Every row gives one point. Each copy is the shape, with its points in the same order, stretched, turned, moved and blurred by noise. Say if it was mirrored as well.

Shape, 6 rows:
[[-18  57]
 [-20 -32]
 [-43  23]
 [-61  -6]
 [ 27  54]
 [ 26 -83]]
Copy 1, 6 rows:
[[-10  46]
 [-21 -38]
 [-40  10]
 [-54 -13]
 [ 41  39]
 [ 26 -89]]
Copy 1 is: only turned
Copy 2, 6 rows:
[[ 21  50]
 [-53 -19]
 [-24  40]
 [-53  24]
 [ 54  14]
 [-42 -97]]
Copy 2 is: only turned

Shape, 9 rows:
[[ 80  40 -21  78]
 [  7 101  48 -18]
 [ 22 -34  71  17]
 [-59 -21   7 -47]
 [-32  -4  20   4]
 [-33   0 -53 -52]
 [ 63  26  -7  -6]
 [-38  35  44 -30]
 [-59 -10 -41  10]]
Copy 1:
[[117  37 -10  65]
 [  8  98  -1  -5]
 [ 39 -33  24  -4]
 [-44 -46 -57 -19]
 [-20 -21 -10  29]
 [-14   2 -90   1]
 [ 80  33 -36   8]
 [-46  23  -1 -18]
 [-24 -36 -61  47]]
Copy 1 is: only turned
Copy 2:
[[ 48  -3 -35 110]
 [  6  82  39  35]
 [ 36 -54  54   8]
 [-17   3  -6 -78]
 [-21  -8   7  -8]
 [ -8  36 -69 -66]
 [ 67  19 -25  23]
 [-14  44  36 -24]
 [-52   3 -48 -25]]
Copy 2 is: only turned
Copy 3, 9 rows:
[[112  61  73  11]
 [ 22  66 -23 -66]
 [ 42 -15 -37  57]
 [-45 -56   0  -5]
 [-10 -13   8  24]
 [-22 -68  48 -55]
 [ 81  -9  14 -32]
 [-23   5 -23 -20]
 [-27 -34  61  11]]
Copy 3 is: mirrored
Copy 4:
[[ 78  26  65  76]
 [ 11   0 104 -71]
 [ 23  76 -19 -18]
 [-10 -32 -42 -65]
 [ -9   4 -14 -26]
 [ 34 -75 -21 -34]
 [ 89   4  42  -3]
 [-20  -5  21 -74]
 [-13 -48 -35   6]]
Copy 4 is: mirrored

Shape, 13 rows:
[[ 18  35  -7 -56 -58  26 -78 -23]
 [-11 -27 -32 -35 -12 -31   0  -9]
 [  9 -17 -49  11  13  59 -15  -8]
 [  0   2  27 -12 -15  -3  38  14]
 [-18  39 -87  60  25 -37 -41   9]
 [ 25 -35  38 -31 -29  42  14  31]
 [-15 -41  -5  38   3 -15   8  26]
 [-20  37 -45  54 -27 -52 -35  49]
 [ 48 -61 -34  28  25  19 -18  10]
 [ 75   9   6  14 -36 -63 -13  72]
 [-41   2  -3 -47  60 -58 -66 -16]
 [-40  -3 -50  -9 -27  44   2  20]
 [ 62 -37 -45  50 -17  -5 -37 -16]]
Copy 1, 13 rows:
[[  35  -51  -16  -39   -8  -73  -23   39]
 [   2  -16  -27   11  -56   18   -8   -1]
 [   4  -58  -46   20   37   27  -15    2]
 [  -7   13   22   18   -6    9   37   18]
 [  27  -18  -60  115    2  -19  -75   -1]
 [ -11  -32   30  -19    2   33   43   50]
 [ -18  -26   13   65  -22   42   -8    6]
 [  18  -20  -16  121  -26  -35  -35   37]
 [  30  -59  -11   26    3   80  -30   15]
 [  79   -6   37   61  -44   20    3   95]
 [ -24   37  -21    1  -47  -13 -112   -1]
 [ -36  -52  -53   39    7   -6   19   16]
 [  73  -78   -2   42  -13   39  -31    2]]
Copy 1 is: mirrored
Copy 2, 13 rows:
[[ 21  26 -21 -56 -87  16 -57   5]
 [ -6 -46 -40 -24  -5  -8  13  -6]
 [ 13  -6 -43   8   3  79  -5   8]
 [  3 -10   0   4 -40   9  52 -40]
 [ 19  33 -88  28  52  -8  -2  40]
 [ 14 -28  39  14 -68  35  26 -13]
 [-19 -27  -8  53   8  15  28   0]
 [ -6  25 -50  46  -4 -33  17  56]
 [ 42 -53 -25  39  16  51 -15  -1]
 [ 82 -27   7  52 -52 -52  32  27]
 [ -2 -14   0 -46  62 -48 -50 -12]
 [-31  -4 -40 -14 -28  56  24  35]
 [ 48 -28 -64  56 -15  31 -30  -3]]
Copy 2 is: only turned
Copy 3:
[[ 30  51  42  32 -95  22 -40  25]
 [ 21  34  19  24 -38 -44  23 -29]
 [ 51  29 -30  58 -32  34  23 -26]
 [-14  20   4 -22 -14   2   7 -19]
 [ 34  71 -59  67  21 -54 -36 -26]
 [ -5 -15  18  -4 -33  45  27  18]
 [-16  -3 -19  34  12 -20  11 -23]
 [-19  54 -53  43  12 -55 -44  18]
 [ 62 -31 -23  49   7  -1  14 -18]
 [ 16 -21 -20 -33  18 -53 -46  55]
 [ 36  70  92  61   8 -36 -17 -38]
 [ -1  58 -31  53 -44  15  45   4]
 [ 55 -32 -45  44 -26 -28 -35 -22]]
Copy 3 is: mirrored
Copy 4:
[[ 80  24  -6 -46 -57  45  -5  -9]
 [ -9 -21 -15 -33 -34 -13  49   4]
 [ 22 -32 -40  10  28  28  -5 -26]
 [  0  11  25  17  -7 -36  13   5]
 [-13  19 -92  31 -10  52  65  58]
 [ 34 -28  40   4   6 -34 -36  -1]
 [-30 -38  -4  42  -7  -6  20  43]
 [ -1  19 -60  40 -46  18  36  94]
 [ 24 -75 -21  18  42  16  26  20]
 [ 62  -3   2  21  -6 -38  42 110]
 [-55  15  18 -63 -28  64  62  38]
 [  1  -5 -56   0 -17  -5 -30 -16]
 [ 59 -62 -37  35   0  30  57  28]]
Copy 4 is: mirrored
